Each row is a point. Each table stands for the endless flat space through its points: a line for two points, a plane for three, and so on. Write the one point that lies in both, or say that there is none.
In the rows, zero is written as 128.

First (2 x 4):
[[117 123  87 140]
 [102 118 127 135]]
Second (2 x 4):
[[100 126  99 145]
 [ 96 129  93 149]]
They share: [108 120 111 137]

First (6 x 8):
[[134 104 135 132 158  99 128 124]
 [137 114 147 145 149  83 155 120]
 [162 103 143 127 139 117 105  78]
 [105 108 175 151 181 155  99 130]
 [107 133 156 168 185 131  96  97]
 [113 124 183 163 179 147 109 108]]
Second (3 x 8):
[[148  85 151 132 168 116 126 133]
 [139 109 151 138 156 110 120 112]
 [118 105 133 140 149 117 109 108]]
They share: [133 105 145 138 155 113 117 113]

First (4 x 12):
[[124 108 106 116 111 124  87 131 124 108 151 167]
 [181 127 120 109  93 110  88 154 153  95 185 136]
 [102 135  71 101 106 155 112 117 130 130 141 139]
 [126 109  71  89 116 141  88 149 118  84 163 149]]
Second (6 x 12):
[[153 137 108 120  86 152  91 118 129 157 147 158]
 [105 127 102 115 102 162 138 106 153  76 157 128]
 [114 118  81 133 102 113 116  99 166 121 149 137]
 [128 122  93 124 101 120  90 115 137 148 146 157]
 [113 108  96 108 121 112  66 123 105 157 164 172]
 [ 93 111 102 145  97 141 115  96 158  84 144 136]]
They share: [118 124  99 115 105 134 100 121 132 125 146 154]

First (3 x 18):
[[155 133 146 131 134 105 150 142 151 116  97 163  85 122 139 141 138 100]
 [145 158 118 118 137 103 144 160 157 120 125 147 110  95 140 146 163 114]
 [163 153 114 111 114  81 142 150 159 132 113 131 105 110 127 161 158 124]]
Second (5 x 18):
[[142 167 100 157 134 138 169 192 135 125 117 177  65 123 180 184 213  91]
 [146 149 121 144 120 128 154 176 148 123 112 160  87 111 168 166 182  93]
 [138 151 105 138 142 100 154 154 138 127 102 172  81 131 146 152 180 115]
 [137 157 109 140 152  83 157 141 139 110 111 160  85 137 135 141 177 129]
 [148 149 136 103 164  36 139  96 159  95 117 129 119 123  84 100 117 157]]
They share: [151 148 128 122 133 101 146 152 155 120 113 151 100 107 138 146 153 110]

First (7 x 24):
[[ 66 137 145 127 117 134 146  64 138 103 110 153 184 102 125 162 172 107
  151  79 156  95  87 155]
 [ 73  91 124 105 122 107 169 109 154 145  94 119 120  93 148 159 152 105
  126 111 107  79 150 134]
 [105  79 169 107 155  65 132  80 140 112 105 139 172  91 125 151 108  98
  121 130 140 115 123 126]
 [115 114 156 117 158 116  96 140 153 112 119 110 120 116 136 137 168 127
  109  77 156 148 150  79]
 [111  97 149 123 163  98 126  92 132 123 116 140 157  86 116 156 142 101
  105 112 136 123 132 138]
 [105  78 105  77 125  99 149 107 161 166 101  71 129  93 138 146 158 139
  104 134  99 106 142 125]
 [ 77 127 162 120 113 120 142  86 162  98 111 146 162 116 125 165 152 101
  147  87 151  99 103 124]]
Second (4 x 24):
[[125 112 145  89 131  83 116 122 162 132 117 129 129 129 121 143 137 105
  114 111 111 120 139 119]
 [124 110 150  91 128  88 111 116 155 136 116 133 135 126 121 139 134 107
  119 113 123 117 141 113]
 [103  93 152 115 131 125 113  89 131 119 118 123 169  93 116 150 140 122
  120 116 167 114 132 105]
 [112 106 131 106 150 109 137 111 165 101 123 104 141 105 126 176 160 105
   87 110 118 126 112 135]]
They share: no point
